Each row of a before or after table is a point. The points were changed in one or more steps. Then noise was added and the rows were shuffled. The steps act on columns, c1 being the first. Name the steps. A step turns or swaps two columns, mirrors them in a line or flattens them onto one, adds a multiple of one to another, or multiplies or shifts one. Angles are multiples of 10 degrees, from the lower column toward the higher: turns from -170 to 170, lines from 10 to 170 but not 90. Use the fewest steps. Two steps may share a column if one is a turn and the other turns, adds or multiplies; they go together, in the order done. Otherwise the lowest column goes first.
In the rows, zero is written as 128.

Before (9 x 3):
[[ 95 180  86]
 [ 89 127  85]
 [149 160 126]
 [137 131 126]
 [ 78 179 128]
 [123 134 133]
 [147 124 124]
 [149 135 153]
 [102 130  95]]
After (9 x 3):
[[123 121 126]
 [118  92 140]
 [153 124  93]
 [108 122 156]
 [165 126  82]
 [178  78 102]
 [109 124 124]
 [133 126 133]
 [192  98 138]]
Steps: turn c1 and c2 by -160 degrees; turn c2 and c3 by -20 degrees

Before (12 x 8):
[[105 132 157 115 163 109 146 120]
 [127 118 128 121 124 149 125 171]
 [133 111 131 160 133 107 122 144]
 [129 133  98  88 154  87 171 113]
 [148 103 120 150 136 150 109 137]
 [151 114 139 175 186 139 113 159]
 [108 173 123  84 143  94 162  68]
 [174 128 123 164 116 186 131 156]
 [ 87 174  77 108 108 125 149 114]
 [131 139 107 129 151 144  97 179]
 [ 87 130  67  90 120 164 110 129]
 [121 154  94  86 111 125 101 125]]
After (12 x 8):
[[122 173 142  85 143  95 172 178]
 [101 174 149 108 108 125 156 114]
 [174 129 124 164 116 186 132 102]
 [141 103 129 150 136 149 104 117]
 [107 132 119 115 162 110 152 149]
 [129 153 141  85 111 124  93 115]
 [124 118 120 121 125 149 125  90]
 [ 87 129 149  90 119 164 104  96]
 [147 114 118 175 187 138 109 107]
 [130 133 141  87 152  88 184 126]
 [135 138 125 129 151 145  88  73]
 [127 111 124 160 133 108 120 115]]
Steps: add 0.3 times c2 to c1; turn c3 and c8 by 150 degrees; multiply c3 by 0.4; multiply c7 by 1.3

Before (12 x 12):
[[133 158 133 114 110 137 103 121 147 119 120 110]
 [135 149  94 117 127 154  77 106 142 145 149 174]
 [142 133 133 158 129 130  84 107 165 181 155 126]
 [129 165 117 135 104 160 115 120  93 147 113 115]
 [ 91 122 132 151 136 140 134 156 127 101 147 103]
 [ 77 101 162 132 122 127 105 159 132 136 134 133]
 [159 143  98  96 133 140  97 134 106 149 132 105]
 [ 70 144 155  89 144 110 156 128 174 145 208 147]
 [101 154 166 112 174 142 136 140 170 142 166 184]
 [144  96 119 131 102 146 134 104 105 126 102  79]
 [116  92 156 179  68 152 159 187 150 125 119 102]
 [106 159  82 102 147 155 110 128 130 147  98 127]]
After (12 x 12):
[[133 160 132 111 136 106 168 122 113 152 126 116]
 [117 130 141 183 143 122 125 114 143 164  74 129]
 [ 84 102 123 137 113 130 160 146 115 132 126 128]
 [147 149 122 102 129 106 123 127  91 157  90 150]
 [127  93 100 173  73  94 125 186 130 108 160 143]
 [137 153 177 110 123 113 144 137 127 125 104 140]
 [ 32 147 177  95 131 154  99 122 156 160 140 114]
 [138 161 174 141 121  91 145 129  71 139 122 123]
 [ 85 119 129 140 120 106 132 135 111  90 141 151]
 [120 150 125 124 140 119 132 113 118 148  73  73]
 [161 102  69 128 127  97 131 131  87 126 138 167]
 [ 83 152 205 118 138 135 114 113 153 148 129  65]]
Steps: turn c1 and c11 by 40 degrees; turn c7 and c11 by 120 degrees; add 1.5 times c2 to c3; turn c4 and c10 by -20 degrees; flatten c5 and c8 onto the line at 130 degrees; turn c6 and c12 by -160 degrees; shift c9 by -20
